Each row of a before or after table is a point. The points were changed in one or more steps. Then noise was added and the rows were shuffled. The steps act on columns, c1 being the first. What was done? A step turns or swaps two columns, mirrors them in a line or flattens them onto one, adds a multiple of one to another, or multiplies or shifts one. Angles are multiples of 10 degrees, from the lower column toward the higher: turns from -170 to 170, lines from 10 to 170 but not 90. Use the fewest steps. Two steps may share a column if one is a turn and the other turns, adds or multiplies; they go together, in the order done. Otherwise the lowest column goes first.

Before:
|  34 | -20 |
|  26 |  44 |
|  -9 |  -7 |
|   0 |   2 |
|   9 |  43 |
|  68 | -23 |
| -20 |  13 |
|  22 |  -2 |
|  22 | -22 |
| -12 | -23 |
|   4 |  -6 |
After (11 x 2):
|  21 | -27 |
|  22 |  -3 |
|  34 | -26 |
|  68 | -30 |
| -20 |  17 |
|   9 |  55 |
|   4 |  -7 |
|  -9 |  -9 |
| -11 | -30 |
|   0 |   2 |
|  26 |  57 |
Steps: multiply c2 by 1.3

Before:
| -13 | -47 | -17 |  30 | -18 |   2 |
| -30 |   8 | -17 |   1 |  22 | -45 |
|   4 |  33 |  37 |  48 |  10 |   8 |
| -23 |  17 | -20 |   4 |  16 |  32 |
| -11 |  23 |   8 |  36 | -17 | -28 |
|   1 | -37 |  33 |  13 | -29 |  -7 |
|  20 | -23 |   7 |  -7 |  23 |  12 |
|  35 | -42 | -12 |   7 |  28 |  -5 |
| -45 | -24 |  -4 |  25 |  15 |  17 |
| -38 | -41 |  -4 |  -6 | -10 |  -7 |
After:
| -13 | -45 |  52 |  30 | -18 |   2 |
|  35 | -42 |  53 |   7 |  27 |  -5 |
|   3 |  31 | -11 |  48 |  10 |   9 |
| -29 |   9 | -29 |   3 |  22 | -43 |
| -37 | -38 |  58 |  -5 | -10 |  -8 |
|  -1 | -36 |  90 |  12 | -31 |  -6 |
| -43 | -24 |  31 |  26 |  14 |  18 |
| -24 |  18 | -48 |   4 |  17 |  32 |
| -11 |  23 | -27 |  37 | -18 | -29 |
|  20 | -23 |  41 |  -7 |  24 |  13 |
Steps: add -1.5 times c2 to c3

Before (13 x 11):
|  -4 |   7 |  24 |  -6 | -23 |  40 |   9 |   0 |   2 | -54 | -44 |
|  -4 | -20 |  16 |  23 |  -6 |   1 | -82 | -28 |  25 | -12 | -60 |
|  24 |  -3 |  -9 |   9 | -32 |  32 |   1 |  30 | -16 |   0 | -12 |
| -19 |  26 |  41 | -16 |   0 |  24 |  19 |  17 | -28 |  36 |  -1 |
| -14 |  -5 |  22 |  14 | -34 | -12 | -29 |  -3 | -34 |  25 |  15 |
|  17 |  18 | -11 |  10 | -11 | -43 | -34 | -34 | -28 | -27 | -46 |
|   5 |  33 | -10 | -34 |  -9 | -35 | -17 |  21 |  -2 | -45 | -40 |
| -12 |  -8 |  28 | -18 |  -3 |  15 | -27 |  30 |  16 | -41 |  67 |
| -26 | -38 | -30 |  -6 |   6 | -14 | -14 | -19 |  49 |  -1 | -22 |
|   7 |  19 |  32 | -67 | -77 |   4 |  17 |  27 |  29 |  -9 | -36 |
| -22 | -10 |  24 |  -2 | -36 | -18 |  -2 |  40 |  67 |  -5 |  14 |
|  11 | -52 |  28 |  -4 | -26 | -23 | -24 |  11 | -24 | -13 | -22 |
|   6 | -10 |  55 |  -6 |   6 |  -7 | -13 | -24 |  20 |  26 |   1 |
After, 13 rows:
| -82 |  -9 |  25 |  -2 | -37 | -18 |  -2 |  40 |  66 |  -4 |  14 |
| -56 |  33 | -10 | -34 | -10 | -35 | -17 |  21 |  -2 | -45 | -40 |
| -87 | -38 | -30 |  -7 |   6 | -13 | -14 | -21 |  49 |  -1 | -22 |
| -35 |  -3 |  -9 |   8 | -33 |  34 |   1 |  30 | -16 |  -1 | -12 |
| -72 |  -6 |  28 | -18 |  -3 |  15 | -27 |  30 |  17 | -41 |  67 |
| -65 |   7 |  23 |  -6 | -23 |  40 |   8 |   1 |   2 | -54 | -43 |
| -79 |  26 |  42 | -16 |   0 |  24 |  19 |  17 | -26 |  36 |  -2 |
| -74 |  -6 |  22 |  13 | -35 | -13 | -28 |  -3 | -34 |  27 |  15 |
| -49 | -52 |  28 |  -5 | -26 | -22 | -25 |  11 | -24 | -13 | -22 |
| -43 |  18 | -12 |  10 | -11 | -44 | -34 | -34 | -28 | -27 | -47 |
| -55 |  -9 |  55 |  -6 |   6 |  -8 | -13 | -24 |  21 |  26 |   2 |
| -52 |  19 |  33 | -67 | -78 |   4 |  17 |  27 |  28 |  -8 | -35 |
| -64 | -20 |  15 |  23 |  -6 |   0 | -83 | -28 |  26 | -12 | -60 |
Steps: shift c1 by -60

Before:
|  13 |  27 | -21 | -24 |   2 |  26 |   6 |   8 | -29 |  46 | -28 |   2 |  -1 |   4 |   3 |   5 |  -2 |  31 |
| -48 |  36 | -10 |  33 |  72 | -22 |  -6 | -61 |  39 |   5 |  22 | -56 | -28 | -36 |  12 |  39 |  -1 | -29 |
|   0 |  -1 |  25 |  32 | -12 | -21 |  30 | -27 |   6 |  10 | -26 | -29 |  15 |  10 | -20 |  11 |  49 |  14 |
|  20 |   8 |  11 |  34 |   3 | -36 |  13 |  20 | -27 | -46 | -33 | -17 |  24 |   0 | -37 | -20 |  61 | -25 |
| -23 |  68 |   2 |  -1 |  -9 | -12 | -26 |  -5 | -11 |  -7 |  25 | -23 |  -8 |   0 |  27 |  31 |  -8 |   4 |
| -15 |  32 | -45 | -22 | -23 |  30 | -16 |  10 | -22 |  28 | -15 | -13 |  36 |  11 |  17 | -18 |  26 |  57 |
|  18 | -14 |  50 |  19 |  30 | -26 |   3 | -26 | -18 |  -7 | -43 | -45 |  43 |   8 | -20 | -30 |  37 | -21 |
| -17 |  -4 |  54 |  10 |  15 |   3 |  10 |  -4 | -10 | -10 | -15 | -11 |  15 | -25 | -25 | -26 |  63 |   6 |
| -54 |   1 |  15 |  21 |  54 | -13 |   3 | -69 |  26 | -34 |  16 | -35 |  10 | -40 | -20 |  68 |  -5 |   8 |
|  -4 | -17 | -24 | -29 | -27 |   9 |   4 |   7 | -17 |  41 | -22 |  -8 |  11 | -18 |  41 | -41 | -13 |  12 |
| -51 |  51 | -35 | -17 |   2 | -38 | -42 | -29 | -26 |  29 |  -2 | -14 | -31 | -13 |  15 |   7 | -20 |   7 |
After (11 x 18):
| -53 |  51 | -35 | -16 |   2 | -28 | -42 | -39 | -19 |  -9 |  -2 | -16 | -33 | -13 |  15 |   9 |  27 |   6 |
|  10 |  26 | -19 | -25 |   3 |  18 |   8 | -37 | -27 |  32 | -27 |   0 |  -1 |   4 |   1 |   7 |  11 |  32 |
| -25 |  69 |   3 |   1 | -14 |  -9 | -26 |   4 |  -7 | -10 |  26 | -25 | -10 |   1 |  25 |  30 |  11 |   5 |
|  23 |   7 |  12 |  32 |   5 | -27 |  13 |  52 | -47 |  -6 | -31 | -15 |  24 |  -2 | -37 | -19 | -48 | -24 |
|  -5 | -14 | -19 | -28 | -27 |   4 |   6 | -28 | -13 |  27 | -22 |  -6 |  13 | -15 |  41 | -42 |  17 |  14 |
| -49 |  38 |  -9 |  30 |  70 | -17 |  -4 | -33 |  37 | -50 |  21 | -57 | -28 | -35 |  11 |  39 | -11 | -31 |
|   2 |   2 |  23 |  34 | -11 | -14 |  29 | -22 | -12 | -16 | -25 | -27 |  14 |  11 | -24 |  10 | -48 |  11 |
| -15 |  33 | -45 | -24 | -23 |  24 | -16 | -20 | -30 |  22 | -15 | -14 |  36 |   9 |  16 | -18 | -18 |  56 |
| -53 |   2 |  15 |  21 |  51 |  -8 |   4 |  -4 |  24 | -78 |  16 | -34 |   9 | -40 | -24 |  66 |  -5 |   7 |
| -21 |  -7 |  53 |   8 |  14 |   5 |  11 |   8 | -30 | -10 | -13 |  -9 |  15 | -26 | -25 | -27 | -58 |   9 |
|  18 | -13 |  51 |  21 |  29 | -19 |   2 |  -6 | -30 | -23 | -42 | -47 |  41 |   6 | -23 | -27 | -30 | -20 |
Steps: multiply c6 by 0.7; turn c8 and c10 by 60 degrees; mirror c9 and c17 in the line at 170 degrees

Before, 10 rows:
| -14 |  26 |  -2 |  10 |  30 |  14 |  20 | -46 |   5 | -43 |  17 | -29 | -38 | -55 | -27 |  -4 | -34 |  33 | -23 | -48 | -40 |   8 | -45 | -39 |
|  19 |  -7 |   8 |  53 | -17 | -16 |  20 |   4 |  -3 | -16 |   9 |  -7 |  15 |   4 |   6 |  33 | -23 |  12 |   2 |  27 |   2 |   5 |  20 |  28 |
| -35 |  26 | -22 |  20 |  15 |  13 |  41 | -23 | -18 |  -9 |  -7 |  17 |   0 | -31 | -55 |  26 | -23 |  -8 |  12 | -20 |   2 |  16 | -29 |  15 |
| -17 | -63 |  78 | -31 | -18 | -69 | -53 |  53 |  10 | -10 |  13 |  -7 |  47 | -19 | -21 |  -4 |  53 |  16 |  14 | -57 |  -9 | -40 |   2 |  -4 |
|  53 | -42 |  17 |  42 |  -4 | -50 |   5 |  34 | -19 |  34 |  34 | -28 |  -4 |  12 |  30 |  38 | -38 |  -2 |  -7 |  -1 |  70 |   1 |  -8 |  52 |
|  28 | -87 |  41 | -16 | -27 | -61 | -17 |  18 |  32 |   8 |  40 |  -7 |  47 |  36 |   8 |  33 |  33 |  19 |  12 | -24 |  60 | -23 |  15 |  40 |
|  30 |   9 |  16 |  -7 |  -5 |  -4 |  27 |  -8 |  -9 |   0 |  44 |  28 |  -2 | -13 |  51 | -30 |  -2 |  34 | -21 | -52 | -11 | -40 | -41 |  -2 |
|  -5 |  -4 | -21 |  21 |  32 |   1 |   9 | -17 |   4 | -10 | -13 | -17 |  11 | -54 | -15 |  33 |  11 | -10 | -20 |   1 | -13 | -18 |  11 |  19 |
|  22 | -22 |   3 |  14 |   9 |   4 |  -5 |  25 | -22 | -35 |  -1 | -21 |   1 |   9 |   6 |  46 |  -1 |  10 |   0 |   6 |  35 |  -1 | -14 |  42 |
|  37 | -10 | -15 |  29 |  12 | -17 |  -4 |  -8 | -16 |  12 | -32 | -17 |  -7 |  11 | -31 |  24 |  12 |   7 |  -3 |  18 |   8 |  13 |   8 |  18 |
After (10 x 24):
|  -6 |  -4 | -21 |  21 |  31 |   1 | -29 | -17 |   5 | -10 |  -9 | -17 |  15 | -55 | -14 | -20 |  -7 | -12 | -19 |   4 | -12 | -18 |  11 |  18 |
|  19 |  -7 |   8 |  53 | -17 | -16 | -38 |   4 |  -3 | -16 | -15 |  -8 | -17 |   4 |   6 | -12 | -22 |  27 |   1 |   1 |   1 |   5 |  20 |  27 |
| -17 | -62 |  78 | -31 | -17 | -69 |  43 |  53 |  11 | -10 |  52 |  -6 |  65 | -19 | -21 | -31 | -26 | -15 |  14 | -27 |  -9 | -40 |   2 |  -4 |
|  30 |  10 |  16 |  -7 |  -5 |  -4 |  -1 |  -8 |  -8 |   0 |  68 |  28 |  -3 | -13 |  52 |  40 |   1 |  19 | -20 | -29 | -11 | -41 | -41 |  -2 |
|  52 | -42 |  17 |  41 |  -4 | -50 | -27 |  34 | -19 |  34 |  24 | -28 | -37 |  12 |  30 | -25 |  -9 |  21 |  -6 |  15 |  70 |   0 |  -8 |  52 |
|  28 | -87 |  41 | -16 | -27 | -62 |  -8 |  18 |  31 |   8 |  44 |  -7 |  46 |  36 |   8 | -36 | -33 |  23 |  13 |  -8 |  60 | -23 |  15 |  41 |
|  38 | -10 | -15 |  29 |  12 | -17 | -12 |  -9 | -16 |  12 | -34 | -17 |   8 |  11 | -32 | -21 |  11 |  -7 |  -3 | -14 |   8 |  12 |   7 |  18 |
| -14 |  26 |  -3 |  10 |  30 |  13 | -12 | -45 |   5 | -43 |  48 | -30 | -46 | -54 | -27 |  16 |  24 |   3 | -23 | -37 | -41 |   8 | -45 | -39 |
|  22 | -22 |   2 |  14 |   8 |   4 | -27 |  25 | -22 | -34 |  -5 | -21 |  -1 |  10 |   6 | -39 |  -2 |   8 |   0 |  -8 |  35 |   0 | -13 |  42 |
| -35 |  26 | -22 |  20 |  15 |  12 | -48 | -23 | -17 | -10 |  12 |  18 | -22 | -31 | -54 |   6 |  -8 | -21 |  11 |  -2 |   2 |  16 | -30 |  14 |
Steps: turn c7 and c16 by 140 degrees; turn c11 and c20 by 50 degrees; turn c18 and c20 by -60 degrees; turn c13 and c17 by -70 degrees
